Each wall is flat, endless, passes through zero and stands at right angles to its row. A trip goes straight from one point to another. Which walls does it cross, in order?
In the rows, 128 means zero.

Walls:
(1): [ 74  75 125]
(2): [ 88  91 195]
(3): [143 150 117]
Trips:
[167 177 146] to [152 151 160] => 2
[111 159 157] to [173 154 149] => 2
[215 110 146] to [153 147 164] => 2
[ 45 144 135] to [100 152 142] => none
[ 67 115 123] to [152 123  95] => 2, 3, 1
[129 119  98] to [146 181 135] => 1
[ 91 152 163] to [121 146 118] => 3, 1, 2
[113  98 106] to [154 158 117] => 2, 3, 1

Walls:
(1): [145 104 186  90 147  60 155 132 105  92 138 105 104 167]
(2): [103 147  70 171  59 147  76 158 100 108 108  66 109 129]
(3): [119 123 246 126 166 143 154 114 128  54 132 146 106 127]
Trips:
[166 213  93 159  94 115 103  86 124 142 127 134 149 174] to [ 76 134 143 203 100 135 150 185 145 184 132 129  93 144] => none
[134 122 144 142 164  97 148 148 163 107 107  78  99 137] to [107 116 129 114  83  92 127 128 175 135 117 168 136 145] => 3
[145 122  81  87 149 127 130 135 137 135 103 178 130  95] to [138 186 122 135 107 143 186 130 150 143 148 115 143 171] => none
[118 151  98 111  52 106 104 114 103  83 135 108 148 144] to [147 114 117 158 102 129  96 100 193 133  89 176 167  79] => 1, 2
[158 121 129 118  83 119 126 138 141  76  93 129 128 171] to [148 110  80 151 110 151 111  98 197 115  71 184 144 177] => 3, 1
[ 94 199  64 126 170 155 122 143 164 156 130 143 110 112] to [126 124 132  78  73 148 173 118 143 194  80 180 108 146] => 2
[148 109 137 139 188 112 150 140 144 131 120 182 171 123] to [114 190 119 101 150 110 173 134  97 156  51 133  84 109] => 3
[124 126 123 190 195 120 154 144 109  44 113 149 128 153] to [118 136 112 125 156 101  89 132 138 146 117  92 119 140] => 2, 3
[138 148 109 162  88  39 129 190 115 189 143 120 143  82] to [140  97 136 123 128 144 168 117 129  81 149 171 117 167] => 1, 2, 3
[162  90 125 169 129 171  55 142  83 114 103 112 171 165] to [ 90  89 125 121  94 162 130 149 170 163 180 156 176 134] => 2

Walls:
(1): [ 86 128  97 108 134 117 127 134  74 131 176 182 139 159 143  63 137 143
 147 101 108 136  78 183 148 118 122 120 125 148 162 113  83 126  97 169
 147 109 172 140 141 165  85 177 147  80 181 126]
(2): [105 157 103 132  69 177 142 153 119 127 134 114 121 158 113 157  81 117
 109 102 121  95 161 136  93 145  81 110 128 154 145 140 118 167 122 128
  88 113 124 121 107 121 153 115  86 124 139 129]
(3): [ 82 186  94 213 135 123 150 103 114 148  97 107 184  91 168 107 137 159
 115 103 138 168 154 153  92  90 130 168  92 140 147 147 102 101 172 141
  70  97  99 121 126  99  51  69  74 153  89 138]
(4): [162 136 170 196  84 115 124 137 106 125  57  93 100 113 179 170 126 153
 189 118  69 127 146 147 150 144 173 113  88 115 116 117 165 157 123 140
 161 153 182 146 139  96 144 164 161 149  67 106]
(5): [ 75 116 119 152 122 195 131 149 100 180 163  95 173 134 152 120 138  97
 121 136 163 140 175 170 132 147 152 119 122  61 109  97 153 137  93 130
 103 149  69 120 157 123 121 132 159 122 140 181]
(6): [139 172 115 110  60 128 149  35 132 112  75 153 145  87 158  75 130 161
 117 119 128 164 106 119 160 132 128 146 161  78 159 111 126 100 115 135
  81 148 195 126 123 193 147 160 121 171 164 183]
(7): [201 102 175 103 147 112  99 116  96  89  88 160 112 113 207 136 128  92
  96 146 152  84 160 165  72 143  90 162 133  65  95  99 116  79  86  98
  98 102 124 170 117 137 169 140 182 106 167 168]
(8): [ 92  81 120 139 124 121  88  89  84  62 137 138  62 131  95 165 163  66
 109 105 163 115 143  37 119 102  93 107 112 206 137 101 108  95 116 129
  79 126 103 141 152  94  49  93 153 120 156 112]
Trips:
[124 115  94 124 134 156 154 181 124 168 121 131 104 110 118  77 123 125
 121 106 115 150 174  96 130 157 152  97 117 204 136 129 100 145 130 151
 142  85 168  57 205 119 204 151  72  97 178 102] to [161 192 150 135 126  97 150  57  87  67 142 154 149 159 137 139 135 118
  86 146 143 136  64 153 128 103 162 132 123  82  64 128 143 101  72 155
 146 130 131  99 146 137 180 139  98 180  74 164] => 6, 4, 2, 7, 1
[108 139 158 137 116 152 138 110 155 125  58 142 124 149 108 136 102 106
 130  96 153 159 149 145 136 113  89 169 118 112 161 141 151 109 128 143
  95 115 100  98 145 107 106  79  94  98 157 184] to [132 133 132 131 173 177 173 107  70 107 197  36 121 178 148  99 153 162
 118 122 156 164 129 142 179 108  86 112 131 126 114  49  86 165 172 111
  99 106 101  71  76 112  98 154 140 132 140  92] => 7, 1, 6
[184  90 120 200 119 154 142 121  87 140 180 148 128 122 158 166 119 138
 109 117 102 108 102  82 105 119 120 212 101 126  86  98 158  88 160 178
 121 113  88  66  91 105 142 104 146 108 174 125] to [ 87  96 117 105  89 113 164  79 105 144 147 165 124 100  54 125 143 128
 143 173  90 113 159 100 131  56 128 147  98 128 142 103 153 110  63 156
  97 165 113  58 148 159 184  66 184 112 169 120] => 2, 3, 6, 1, 7
[160 177 129 140 153 115 141  89 112 120 196  89 146  81 125 129 152 218
 119 164 115 154 119 101 131 154 140 197  82  59 152  79 128 180 129  33
 125  99 126  69 169 100 162  53 113 115 110 177] to [160  99  79 158 173 114 147 140 150 154 168 159 127 147 142  97 142 125
 123  96 119 130 155 107 178  93  88 104 171 122 125 174 166 155 191 154
 125 151 153 116  66 208 117 116 116 145 104 157] => 5, 1

Walls:
(1): [163 108 119 147 157 184 131 170 126  87 149 152  80 122 118 143 102 110
 109 153 129 145 137 119 112 144 109 113 147 143 152 132 112 123 119  84
 104  74 150 146 123 150 138 113 121  34 162  88]
(2): [156 127 164 140 134 108  89  76 148 183 118 140 151 112 120 153 126 122
 144  56 158 155  94 143 114 124  90 179 112 164 131  88 104 111  69  95
 169 111 143 152 176 108 192 124 117 133 140 111]
(3): [ 98 102 152  94 135 103 120  92 173 196 120 148 153 121 138 147 148 160
 128 103 130 115 143 116  99 177 107 111 159 169 152 118 115 161 103 132
 106  71 121 157 139 111 130  66 125 132 153  85]
(4): [125 109 126 178 181 151 137  98 154 115  91 135 113 116 117 113 132 177
 147 155 125 168 129 189 238 129 100  68 148  71 160 129 119 117 123 117
 179  73 122 114 168 137 142 105 106  29 194 136]
Trips:
[144 157 115  77 112  88 118 153 113 183 118 149 185 107 119  86 144 119
 152 122 163 139 123 113 155 158 200 179 154 107 111 102 115 117 113  92
 137 165 127 106 109 146 148 188 149 138 134 115] to [103 128  83 197 120  90 112 130 114 106 202 188 165 108 118  87 114 117
 115 145 129 175 110  76 124 124 135 158 167 134 131 151 189 103 140 118
 170 135 148 100 160 189 133 178 176  96 132 159] => 2, 1, 4
[167 122 114 131 116 139  72 147  94 154 107 146 121 116 115 104 131 140
 115 145 126  97 134 149 170 109 148  79 175 109 121 137 178  99 125 154
 166 121 139 156 109 158 106 169 107 163  89 112] to [103 133 117 106 170 148 175 130 136 143 120 143 137 188 134 116 134 210
 150 157 153 157 145 128 123 127 114 114 122 114 101 161 100 116 104 141
 130 154 109 154 125  42 108 171  78 175 138 135] => 3
[ 94 102 167 141 197 196 132 111 120 171 109 108 133 139 143  87 150 167
 139 146 114 162 154  94 136 116 143 175 128 131 137 121  89 194 176 158
 181 169 186 162 150  81 115 147 146 145 159  88] to [139 141 118 139  85  33  98 112  73  89 150 106 119 124 164 105 146 177
 158  97 112 114 128 145 105 121 121  36 136 126 131 131 174  70 162 150
 108  88 140  78 165 136 115 156 145 139  69 181] => 2, 3, 4
[122 102 100 174 102 119 116 186 110 159 127 117 114 193 146 108 142 124
 106  51 114 214 113  91 145 120 100 131 150  70 148  89 136 113  83 156
 109 113 142 125 149 106  74  61 100  96 116 171] to [158 131 107  67 132  92 123 154 180 129 155  97 192 177 158 152 148  74
 107 142 112 119  94  73 129 135 185 181 152 129 128 123  91  96 157 145
  84 129  78 103 166 168 172 176  69 184 134 162] => 1, 3, 4, 2
[119 164 127 140 192 182 123 112 134  94 142 142 144 160 176 116 117 113
 111 184 135 114 146 104 108 112 166 109 163 153 133 126 171 127 117 144
 133 167 127 150  91 108 115 151 172 161 189  72] to [ 94 112 115 182 133 138 116 174 138 148 201 122 174  84 120 119 112 139
 137 107 114  80 131  44 110 182 165 230 157  24  75 123 116 161 116 125
  81 149  40 123 113 146  92  95 116 135 181 158] => 1, 3
[146  72  82 182 139 109 137 122  94 147  95 154 123 137 149 172  94 110
 159 144 134 143 127 112 106 161 138 176 112 153  98  98 121 165 110 108
 114 105 103 127 105  69 127 133  82 127 172 122] to [ 88  43 142 120  92 121 100 124 145  89 112 128 136 109 118 196 180 111
 150  53 118 130  94 122 144 132  97  64 114 182 136 123 150 135 100  81
  77 136 141  98 123 108  79  96 137 110 151  90] => 4
[ 73  68 145 147 119  96 188 165 154 143 147 197 100 112 139 154 114 135
 134 159  64 185 182 149 129 112 141  79  78 144 143 120 151 213  70 115
 146 118 105  99  78 123 190 136  76 138 117 166] to [111  83 108 112 148 141  87 173 116 123 142 110 170 152  95 102 131 139
 163 177 148 119 146 106 148 142 163 158 141  80 103 153 135 136 124 184
  51 164 114 159  85 132 143 124 180 132  79 150] => 1, 4, 3

Walls:
(1): [ 64 114 103 143 137 105  76  48 172 134 157 137 110  98 120 129 131 122
 157 119  98 145 166 123 107 151 131 152 159 162 189 140 108 118 151 120
 156  62 132  75 124 130 148 181 189 139  77  89]
(2): [190  94 169  47 132 146  91 138 120 125 147 163 182 141 178 155 147 138
 202  76 146 203 108  68 124 180  79 155 135 155 106 186 121 181 166 117
 142  93 131 130 137 118 100  99 168 137  91 120]
(3): [144 161 163 158 107 161 119 161 114 124 124 129 161 135 145 153 145 197
 159  67  93 149 185 123 129 114 123 119 165 196 136 104  65  99 119 140
 160 169 119 139 115 106 102 157 149 105 137  91]
(4): [112 125 137 155  96  85 121 146 157 102 167  84  55 140 167 124  94 208
 120  97 151 135 144 158  93 158 157 119 116 135 143 111 147 139 123 123
 144 212 110 115 105 190  70 122 132 103 179  99]
(5): [ 98 110 101 139 117 115 130 121 126 125 155 122 105 127 142 125 118 127
  96 121 113 124  99 175 215 108 116 122 127 157 128 149 161 113  93 125
 166 127 165 199 163 103 170 130 180 123  94 169]
Trips:
[ 90 118 132 194  97 123 125 162  98 134 201 127 119 135  80 117 111 141
 112 125 130 117 157 123 123 106 124  79 163  98 157 136  97 182 141  94
 151 115 118 164 141  95 100 131 159  85 137  79] to [ 69 192 117 127  85  65 135  90 113 141  88 121 158 156 118 133 128  67
 183  88 129  33 146 108 113 170 169  88 159 131 140  88 174 117  85  83
 137 123 178  89 180 120 133  47 116 116  97 162] => 3, 4
[107 145  99  61 113 146 132 115 190 131  99 150 113 141  89 147 141  94
 120 164 136 130  72  97  92 132 184 121 139 126 160 162 132  89 143 149
 101 158  94 130 134 151 101 136 110 154 111 119] to [156 113  84 184 180 131  91 153  48 113 176 150 131 129  87 119 154 147
 125 148 114 103 146 152 164 108 161 180  99 151 140 117 132 117 114 138
  98 139 162 164 162 149  94 132 111 205  81 139] => 1, 5
[ 28  76  97  93 117 146 164 150 114 111 143 162 114 134 153 109 173 162
 138 143 143 148 157 118 141 106 146 124  39 150 151  83 163  92 125 155
 113 137 153 114 129 118 100  83 139 106  41 170] to [118 142 183 112 160 153 134  93 197 122  95 138  95 136 102 111 110 108
 107 136 177 157 121 172 164 120 132 103 134 185 116 123 160 113 148 135
 171 145 139 162 146 121 134 135 148  81 128 140] => none
[164 135 144  88 159 101 208 156 108 140 142 138 107 176 142  59 142  67
 144 171 133  80 126 159 126  96 133  95 127  67 138 131 104  99 101 106
 119 151 117 105 102  75 132 158 108 130 114 118] to [157 160 138 135 113  76 121  97 137 129 152 146 159 132  98 122 113 116
  91 137 115 144 177 159 143 119 106 133  98 138  97 179 109  76  90  57
 154 141 155 137 122 134  93 168 145 161 182 129] => 5, 3, 4, 1
[142 175 138 134 139 171 147 147 113 103 118  80 119 143 167 169 165 164
 151 162 165 113 147 212 152 137 110 124 110 144  86 146 167  71 123 151
 113  85 189 137 132  93 147 113 124 169 160 128] to [158 156 143 208 118 130 124 108 118 100  82 114 176 108 145 165 144 126
 134 167 120 114 128 214 168 137 109 163 122 111 149 111 177 158 176  89
 114 136 161 107 159 109 132 163  86 130 159 139] => 3
